Rows are points. The points of each table are mixes of a few directions, plus a little noise. Count the directions of each table, and those that both share. Where both have some left over, give the other angles between the two spaces (their principal angles), to ten degrees, smallest first.

First (6 x 2):
[[ 47 -39]
 [ 61 -52]
 [-51  45]
 [  9  -8]
 [-20  15]
 [-45  38]]
Second (5 x 2):
[[ 44 -39]
 [ 52 -45]
 [-18  16]
 [-61  51]
 [-15  15]]
Directions: first 1, second 1, shared 1

First (8 x 4):
[[-17   4 -69 -46]
 [-18   3 -81 -55]
 [  2   0   5   4]
 [  0   0   3   1]
 [-10   3 -45 -30]
 [ 23  -5  95  67]
 [  7  -1  32  22]
 [ 15  -3  58  41]]
Second, 7 rows:
[[ 44 -35  83  61]
 [-41  44 -39 -30]
 [ 33 -42  11  11]
 [ -1   3  13   8]
 [ -9  13  -7  -5]
 [  8  -6  24  15]
 [-33  22 -84 -59]]
Directions: first 1, second 2, shared 1

First (7 x 9):
[[-12  -5 -23 -17  23 -35  10  10 -16]
 [-10   9 -18 -11  14 -38   5   8 -10]
 [-23 -63  26  17   1  46   1 -26  26]
 [-44 -42 -26 -20  43 -50  18   1 -10]
 [ 10  58  31  36 -46 -12 -27 -14  36]
 [ 36  19  38  28 -43  69 -18 -12  20]
 [ 44  24 -29 -31  10  17  10  31 -46]]
Second (8 x 9):
[[ 11  -9  31  25 -27  51 -11 -18  23]
 [ 13 -35  -4 -11  12  50  11   6 -16]
 [-37   7 -38 -22  36 -95  13  14 -18]
 [ 27  63 -54 -41  20 -64  10  44 -54]
 [ -9  15  16  19 -17 -12 -10 -12  24]
 [-13  -3 -21 -15  20 -32   8   8 -12]
 [  2 -13  27  21 -20  39  -8 -15  23]
 [  3 -25  36  27 -24  61 -11 -22  28]]
Directions: first 3, second 3, shared 3

First (8 x 12):
[[ 14  48  21 -17  22 -69  20 -18  -7  -8   5  46]
 [-41  25  27 -23  37  30  -1  -5 -45  48  23 -64]
 [ -6  19 -16 -20   8 -11  -7 -11 -10  22  29  18]
 [ 20 -47   1  32 -24 -27 -31  30 -10 -25 -38  26]
 [-47 -37  12  22 -35  19  13   9  12   4  -7 -32]
 [ 46  39 -75 -37  30 -10 -21 -31  11  27  59  75]
 [  9 -60  -1  51   5  32  11  12  26  -8 -30 -23]
 [  7  13  31  -7 -42  36  15  13  23 -61 -41 -43]]
Second (8 x 12):
[[ 20   6 -11  -1  29 -58 -20  -2 -27  15   8  55]
 [ 10  10 -26  -4  23  20  33 -26  39   3  17   9]
 [-95 -67 -41  -2 -25 -22 -48  47 -67   2 -20  18]
 [ -1  38  10  -6  16 -19  63 -30  43 -26  -1  16]
 [-22 -27 -23   8   7 -10  -4   5  -7   6  -3  20]
 [-15  20  32 -29 -50  60 -23  17 -16  -9  -3 -78]
 [ 80  61  33 -17  17  -7  -9 -23   6  11  20  -4]
 [ 21 -45  22  49 -16  34   9   7  32   0 -22 -39]]
Directions: first 6, second 5, shared 4; angles 50
